Each row of a before or after table is a point. The points were changed in one or more steps. Then noise was added and the rows were shuffled. The steps act on columns, c1 being the first. Name the steps. A step turns or swaps two columns, mirrors them in a line or flattens them onto one, adds a multiple of one to another, or multiplies or shifts one. Angles are multiples of 10 degrees, from the lower column toward the higher: turns from -170 to 170, lines from 10 to 170 but not 90. Use the fewest steps. Two steps may share a column if one is a turn and the other turns, adds or multiplies; they go together, in the order done. Otherwise the lowest column goes first.

Before:
[[ 10  52  -5]
 [ 32 -31  13]
 [ 24  33  39]
 [-18 -46   2]
 [-14  76 -33]
 [  1   6  17]
 [-14 -40  19]
 [ 26  21 -14]
 [-21 -87  43]
 [-26  13  20]]
After, 10 rows:
[[   2    1   15]
 [  -7   93  -37]
 [ -11  -47    3]
 [  13   27  -21]
 [ -14 -102   44]
 [  11  -39    8]
 [   3   55   -2]
 [ -14    4   18]
 [  -4  -48   16]
 [  13    9   37]]
Steps: multiply c1 by 0.4; add -0.5 times c3 to c2

Before, 14 rows:
[[  3 -21  23   0]
 [ -3  34  37  -3]
 [-37  20   0 -60]
 [ 32  -8 -37   9]
 [ -3  36  15 -81]
 [ -4  -6  37  45]
 [-19  -3 -27  26]
 [-35  22 -39 -59]
 [-62  20 -14 -43]
 [  1  -5  24   1]
 [ -8   2  11  -6]
 [ -2  -6 -32  80]
 [  5 -13  36  31]
 [-47   3   3 -43]]
After:
[[-46   4   8  45]
 [ 15 -26  25  -6]
 [-51  25 -15  51]
 [ 11 -78  37  13]
 [-10  21 -26 -23]
 [  6  13 -31 -64]
 [  9 -11  10   7]
 [ 10 -17  28 -18]
 [ 19 -19  12  91]
 [ 38  56 -41 -11]
 [ 17 -59  41 -34]
 [-23  73 -40  59]
 [  4 -73  35 -44]
 [-23  11   6  61]]
Steps: shift c1 by 10; turn c2 and c4 by 150 degrees; add -1.5 times c3 to c2

Before, 9 rows:
[[-23  46  46  16   3  -4  32 -18]
 [-21 -14  -4 -65  98 -16  -8   0]
 [ 42   6  10  22 -65 -23  12 -25]
 [-45   8 -44  26 -19 -36 -10  18]
 [ 31  17  14  11 -12  40  16  19]
 [ -8  33  19 -15 -29  12 -21  -5]
 [ 12  34   5  16 -28  37  22 -50]
 [-23  37 -22  -2  82 -58 -41  -2]
 [-11 -12  40  16  60 -14 -33 -42]]
After (9 x 8):
[[-25  83  -9 -44  82  53  22  17]
 [-22 -23 -10  29  99  28  54  17]
 [-38 -50  34 -20  62  31 -14 -20]
 [ 44  22  18  22 -12 -26 -27 -10]
 [ 25   5  13 -31 -64 -12   1 -53]
 [-34  55  59 -13   2 -35   1   5]
 [-13  47  29  19 -27  24  -3   1]
 [-20  60  16  18 -26 -34 -27 -49]
 [-31  46 -39 -45 -19  11  -1  51]]
Steps: multiply c1 by 1.3; turn c1 and c8 by -40 degrees; turn c2 and c3 by 20 degrees; multiply c2 by 2; turn c4 and c6 by -130 degrees; turn c6 and c7 by 70 degrees

Before (14 x 11):
[[ 30  30  38 -48   4  26  26 -35   3  -1 -51]
 [ 17 -33  52  15  24   0 -23 -31 -35   2  11]
 [ 16 -46  -6  27  16 -14  35 -21 -15  25  23]
 [ 24  21 -56  15  17 -48  13 -45  65  45  12]
 [-54  49   0  23  32   6 -21 -25  58   0 -65]
 [-21 -13  47   2  22 -20   6   7   8 -64  -7]
 [ 14  35  -4  17 -68  30 -11  34  74 -61  35]
 [ -6 -21  50 -51 -48  44  61  16  14   0 -29]
 [-43  37 -39   3 -24 -20 -48 -21 -32 -11   1]
 [ 39   2  19  17  -1 -53  35 -24  -8 -16  -7]
 [-31  29  38 -65  11 -37 -24  64  13  39  36]
 [-54  47  -7 -65  17 -29  -3 -27  56 -45  -8]
 [  8  43 -18   9  14  40  24   5  11  36  30]
 [  2  24 -61 -42 -10  51  22   0  64 -29 -70]]
After, 14 rows:
[[ 18 -41 -57  15 -11  -4 -32 -13  16 -27  40]
 [-40  38  40   4  12 -26 -25 -36  32 -15 -26]
 [-21 -19 -52   2  -8 -34  13  14  47  43  15]
 [-62  46  -5 -64 -22 -28  22 -51   0  69  -8]
 [ -2 -21 -31 -51  61  48  59  30 -11  15  -6]
 [ 40   5 -13  19   7 -66  18 -23  16   8   1]
 [  3  17  69 -41 -12  55  22 -11 -24  68 -99]
 [  7  42   5  12 -19  52  20 -13 -35 -12  21]
 [ 19 -46  -1  35 -17 -15  33  -2 -12 -29  25]
 [-52  54  -6  28 -39  11   5 -48 -35  46 -55]
 [ 34  29 -36 -46   6  24  10 -50  -4   6 -28]
 [-33  34 -34 -66  10 -23 -11  54 -39 -19  60]
 [ 24  18  48  15 -35 -26  -8 -57 -76  25 -15]
 [ 19  36  25  16  62  36 -18  19  -4  97  22]]
Steps: add -0.5 times c1 to c7; add -0.5 times c2 to c8; turn c3 and c5 by 160 degrees; add -0.5 times c3 to c11; turn c9 and c10 by 130 degrees; add -0.3 times c9 to c6
